Each row is a point. Examples show where two turns around zero, p and q, send a point. Write where each new point lands after one turn and then the other. Backwards means that the second turn is done in reverse. Each puzzle has new turns, and all numbers are rounded.

Turn p:
[-15  14  10] -> [ -1   6 -22]
[47  8 18] -> [17 38 29]
[-35 -22  32] -> [-48   4 -20]
[ 36 -31 -42] -> [ 15 -30  54]
[-32 -19   3] -> [-30 -18 -14]
[  0  49 -21] -> [ 47  -2 -25]
Turn q:
[  3  25 -39] -> [-16 -23 -37]
[-30 -12 -17] -> [-17 -28  17]
[ 2 -9 71] -> [12 59 39]
[ 24  -4 -15] -> [ 20  -8 -18]
Where do these land?
p, then q backwards: [-31   1  15] -> [  0  31 -15]
q, then p: [  8 -65 -42] -> [-35  15  68]
q, then p: [ 28  24 -14] -> [ 26 -28   8]
p, then q: [14 15 52] -> [-42  14 -34]
p, then q backwards: [  3  25 -28] -> [ 27 -22 -14]
p, then q: [-22   0  18] -> [-19 -21  -3]

Turn p:
[ 5  6 -2 31 47 16] -> [ -5   6 -41 -30  22  19]
[15 22 17 31  2 -6] -> [  9  22  -2 -14  33 -10]
[ 0 40 -7  1  5 28] -> [ 5 18 -4 16 23 37]
[-54 -39  38 -32 -34 -43] -> [-40   7  19  31 -53 -65]
[-17  13 -41   9   9  23] -> [-10 -25 -18  18  20  32]
[ 23  10   3 -12  27  32] -> [ 13  15  -8 -19  -7  41]
[ 28 -22  13  31  -9  19] -> [ -8  -4  22 -45  17   2]
[ 20  18 -29  -4  24  -9] -> [ 35 -12 -25   2   8  14]
[-20 -48   7 -54 -71 -60] -> [  0 -29  56  40 -62 -71]
Turn q:
[  5 -41 -44   4  31  26] -> [ 28  43  -9  -7 -40  31]
[  2 -44   7  15  -6 -35] -> [-28   2   0 -47  -4  22]
[-12  18   9 -34 -50  37] -> [ -7 -48   1  47 -29 -15]
[ -4  39  36  25 -55  37] -> [-15 -52  34  56  23  13]
[ 29   5  21 -21  23 -17] -> [-20  27   7  -7   7 -36]
[-38 -11  14   6  27 -33] -> [-11   6 -44 -26  28   8]
[ 19  34 -43   5  29 -15] -> [ 53  21  12 -15  15 -24]
Where do these land?
p, then q: [ 18  60  29  40 -20 -23] -> [ 16  47   5  -4  56 -41]
p, then q: [  4 -60   4 -26 -22 -48] -> [-47 -42  11 -53 -11  -5]
p, then q: [ 22   0  -7   5 -21   4] -> [-25  18   3   5   1  -6]
q, then p: [ -5  54  20 -33  41 -14] -> [ 39 -14 -55   4  18 -35]
q, then p backwards: [  3  -3  18  15 -25  18] -> [-15  -3 -17  -7 -21  22]
p, then q: [-62  14 -59  42  20  15] -> [ 45  36 -44 -14 -11  66]
p, then q backwards: [ 16 -35  -5 -36  49   5] -> [-26 -46 -41 -22 -13  -4]
p, then q: [  1 -12  32   8 -11  11] -> [-10 -17 -20  11  13 -21]
q, then p backwards: [  3 -17 -31 -15 -11  31] -> [  6  -6  -2 -49   6  -3]

Turn p:
[ 13 -12 -23  -5  13 -49  31   9  12] -> [ 13  46   3   8  -9 -39  20  11  11]
[  3 -13  -7  22  -6 -20  56   4 -15] -> [  2  30  37 -20  16 -17  20  23  19]
[-11 -47 -31  15 -11  -2 -11 -27 -10] -> [-28 -12  20  29   5  -4  41 -18  19]
[ 14  19  19 -43   4  38 -15  -4   0] -> [ 34 -20 -20   2  -6  34 -31 -16   4]
[-11  46  24 -24 -40  18 -23  -1  18] -> [-13   7 -11  -2  -8  42 -57 -17 -22]
[ 27 -25  -6  26  -3  -7  -2  31 -17] -> [  2   8  -7  -5  16   6  47  23 -15]
[-13 -28 -11  16  19 -38  12  14 -27] -> [ -7  11   7 -23  -7 -34  47  -1   6]
[-23  49 -14 -11  -5  23  21  28  30] -> [ 22  13  21  -3  14 -10 -51 -11 -42]
[ 12 -36   1  47   5   3 -27 -34   6] -> [-41 -34  -8  29  10  -3  27  26  17]
[-16   7  39 -20   6  21 -19  -4  18] -> [ -3 -21 -32 -11   9   9 -36 -18   6]
[  3  40  10 -23  18  12 -22 -16 -16] -> [ 18 -26  -8  -7 -40  14 -27  -3  -4]
Turn q:
[ 10  15  40 -13 -24  60  14 -24   7] -> [-18   4  48 -19  52 -32  15   8  -2]
[ 25 -17   7 -21 -29  -1 -50  -1  27] -> [ 25 -12 -10  16  -2 -37  50  21   1]
[-38 -33  -9  22  25  -6   5 -17 -27] -> [-11   4 -44   2  26  35 -22 -17  10]
[ 19   7 -17  30   5  18  12   2  12] -> [ -2   7  15 -28 -12  11   6  -3  29]
[ -8 -29 -14   4   8  -8   9   5  34] -> [ 9 22 -9 22 -5 16  2 17 29]
[ 20  16   3  12 -13   0 -24  53 -13] -> [ 36 -35  13  -9 -27 -23  -8 -19   7]
[-44 -12   7  -2 -35 -33 -15  -5  -4] -> [-10 -12 -20  55   7   0  10 -28  -8]
[-30  27 -40   3  -3   4  16  27 -49] -> [  3  17  -5 -13 -18   0 -41 -63 -16]
[ -6 -10  20 -20  19   5  29 -21 -15] -> [-24  10  -3  -3  27   3 -27  21 -15]
[ 56  12   3 -12  -7 -32 -11  -4  26] -> [ -6 -15   8  -2 -45 -16  30  42  -7]
[ -4  24   1  -4  55  -7  15 -16   2] -> [ -3  12   7 -21  -2  44 -17  21 -29]
Where do these land?
p, then q: [ -5  24 -12 -21   8  20  43 -12 -23] -> [  3 -31  15  -1   9 -27  21  41  -6]
p, then q backwards: [ 21  11 -11 -25 -15  -4 -31  23 -14] -> [-19  18 -29  -3  20 -26 -24  -5   5]
p, then q: [  8 -16 -22   5  -2  10  45   7   9] -> [  2 -26  23 -12 -10  22 -12  31  -6]
p, then q: [-12 -20 -10  16 -13 -41  -4  -3 -24] -> [-27  15  28  31   5   6 -17 -14 -11]
q, then p: [  2  29   5   9   0 -38 -18   5  10] -> [-12   0  20  -9  28  30  18   3  14]
q, then p backwards: [  3  10  -5  19  18  -5 -18  20  -7] -> [  3  12   7 -21  11  17  -7   1 -22]
p, then q: [ -6 -74 -18  -4  33  29 -22  23  10] -> [-43  28 -32 -20 -15  44 -23  35  30]
q, then p: [-17  20 -18  -2 -12  31 -32  22  12] -> [ 15   8   0   6 -17  13 -12  40  36]
q, then p backwards: [-21  24  12 -18  -3   1  40  23  -3] -> [-21  34 -23  -2 -21  10  17 -13  22]
p, then q: [  2  -8  -5  17 -10  32 -28  -2   4] -> [  3   3 -21 -13  26  11 -17  -7  23]
q, then p backwards: [ 27   9  97  -3   3 -14  29 -48   7] -> [ -3   4   4 107 -13  37  -3 -23   3]
q, then p: [ -3  -9 -12   7  -5 -21  -4 -59  18] -> [ 11  -2  51 -16  22 -22 -15 -13 -14]

Turn p:
[-43  25 -47 -39 -50  26  25  -9  23  48 -37 -28] -> [ -8  -1 -71 -20  40   2 -54  16 -63 -29   0   2]
[ -1 -50 -39  37  13  -4   1 -22 -40  -4 -45  37] -> [-18   3  50  59  -9  47 -35  12  -7 -18 -18 -18]
[-33 -56  27 -56  17 -36 -32 -28 -40   3 -12  -8] -> [-17  20 -21  30   0  81  52 -18  -9   9 -18  36]
[  4 -13 -18 -11  -9  17  11  50 -16 -23   7  14] -> [  6  21  24 -29  13  17 -36  -5  17  25   6   3]
[ 28  24  47 -34 -36 -19 -18  18   6  12 -24  14] -> [-11  48 -18 -25 -28 -10  26 -31 -27   4  33 -15]
[ -9 -42   2   1   7 -19 -21 -20  20  12  54  11] -> [ -8   7 -24  22  11  11  34  28  56   2 -14  -5]
[-38  13  50  38 -17 -14  -2  13  -8  54  43 -30] -> [-14  11 -50  22  -3 -58   5 -43  35  -5 -32  34]
[ 42 -30   8  15  14  -7 -28  18   5 -38 -38 -29] -> [ -9 -21  27 -10 -69  30  -3   4   7   8  29  12]
[  8  20 -32   5 -34   9  19  -3 -14 -32  18  -3] -> [ 17  -9  19 -23  32  -1 -23 -10  13 -32  22  -7]
[ -1  32  19  17   5  45  56 -28  18  17  36  30] -> [ 28 -23  -8  24  49 -59  -2  -9  -1  24   0 -45]
[ 15  19  11 -29  -3 -35  58  -5  -2  -1 -24  35] -> [-43  11  26  -5  38  -9  19 -17 -42  13  24 -25]
[ 47  27 -26  15  48   4 -40  25   1 -11  19 -38] -> [ 35 -10  34 -22 -39 -27   8  46  14  -2  14  50]
[-20  32  -2  41  46  32 -30  -9  48 -34   4  -6] -> [ 40 -55   9 -24 -36 -26   9  27   6   1 -48 -20]
Turn q:
[-55   7  13   3 -27  48   4 -19  29  -6   9  -4] -> [  7  13  36  38 -25  10  -3  -8  15  33  36 -36]
[-37  32 -29  -7  37  27  47 -44  24 -32  27  11] -> [ 67  17  53   7 -19   5  33  40  25  14  -5 -18]
[-43 -35  18 -37  15 -21 -48 -52  38  32  -5 -16] -> [-33  28   6  22 -22 -38  18  -8  34 -65  35 -43]
[ -5  26   4  46  26 -36  24  20 -46 -12  -9  41] -> [ 47 -53  13 -23   6 -31 -16 -17 -22   4 -28  35]
[-11  14 -26  35  17   1 -25  22  44  26 -15 -49] -> [-13 -16   3   0  30  32  30 -38  59  -7  24   9]
[  9   3  17   3  -7 -39 -17  46 -46 -34 -33 -24] -> [-13 -27 -19  -1  43  -6  10 -43 -57  -6 -29   4]
[ 38  13  48 -30  14  46   3  40 -51  -8  31   4] -> [-22  27  25  -1 -10  41 -49  -2 -46   5 -63  18]
[ 32  19 -12 -39  15   3   9  46   9  15 -40  24] -> [ -6  41 -16 -61  14  -4   1 -25   3  21 -26  14]
[  6 -34 -43  33 -26  33  12   3 -23  27   1  -3] -> [ -4   3 -17  32  23   0 -22  23  15  31  30  49]
[ -7 -45 -12 -29   0 -32 -16  -4  38  22  24  20] -> [-18  23 -12 -24 -29 -14  15  15   0 -41  50   7]
[ 12  10 -40 -28  -6 -26 -27  -2  21   6 -32  14] -> [-15  16 -36 -26  -4 -29  45  -9  17   6  -2   3]
[ 41 -27  14 -33  26   6  37  29  -9  10  30  35] -> [  8  39   4 -48  -9  17 -40  30 -30 -18 -12  29]
[  3 -32  60  -8  17 -21  36 -37   1   9  30 -22] -> [  1  -9  22  -2   7   5 -43  42 -12 -57   7 -43]
[  8  30  -1  54 -49  34 -45 -20  -5 -57 -37 -18] -> [ 10 -40 -49  68  -7  21  17 -36   4  54 -21 -27]
[  7  17 -11  37 -50 -22   7 -29 -23   2  18 -13] -> [-16 -62 -10  21   3  -9   3  36  -3  26   5  -1]
Where do these land?
p, then q: [ 14 -10 -15  10 -43 -32 -18  40  -6 -17  11  50] -> [-16   0  36  -5 -17  25  33 -23  11  12 -18 -61]
q, then p: [-37 -21 -13 -10 -43 -17 -35 -23   6  14  13   7] -> [-31  -3  -8  -4  36 -15  -4 -21  48 -25 -21   7]
p, then q: [ 46  -8 -22  55  -8 -21 -29  31 -33 -22 -15  -2] -> [-18 -26  -7   6 -58  23  -9 -25 -31  13  12 -54]
q, then p: [-12  20   9 -35  36   7  25 -14  30  -6 -51 -57] -> [  3 -71  -4 -17 -17 -29  28  12 -41  25  12  31]
q, then p: [ 19 -36  15  -7  21 -11 -26  -9   3 -24   8  31] -> [ 15   3  31 -25   7  20 -15  -8   5 -41  22  -9]
q, then p: [-28  21 -38   5  52  52  52   9  16 -36 -29 -30] -> [ 19 -23  14  23 -29 -72  22  19 -37  47  46 -10]
q, then p: [ 53   3  39  15 -28 -11 -14  11 -30 -12  -6  50] -> [  3  44  -3  14  -9  60 -28  15 -15 -47  -2  12]
p, then q: [ -5 -10  24  18 -17   6 -25  54 -53 -29   2   6] -> [-19   1 -19   3 -51 -11  -9   5  35  18 -19 -56]
p, then q: [ 14 -35 -13   5   7 -34   8  39 -53   3  17  12] -> [ 13 -14  32 -12 -54   0 -21 -35  29   6  -3 -26]
p, then q: [-53  39  -9 -23  -2  -9  31 -39  24  46 -14  -1] -> [ 38   3   5  15  55 -43  28  -7 -15 -17 -23  45]
q, then p: [-23  29  19   6  20  -8 -25 -26  33  40  29   8] -> [-21 -22 -47 -32  -8  15  12 -25  25   1  10 -35]
p, then q backwards: [ 42  -5  23  20 -25 -27   0  -3 -28 -49  43   2] -> [-56  10 -14  14  32  -1 -16   5  53  33  -5 -16]
q, then p: [ 19  46 -27 -49  38  54  30  23  27  -4 -15 -58] -> [ 28 -36 -21 -11  -9 -54  -2   3 -83  55  -3  -5]
p, then q: [-17   0 -13 -12  -5  31  -4 -63   3  45   1   4] -> [ 33 -21 -24  14  38  22  13  -1   4   4 -17  54]
p, then q backwards: [-32 -33  19   3  -3  21  30 -29  62  51   6 -23] -> [ 50  -7  -5  28 -64 -14 -24 -41 -18  -7 -36 -12]
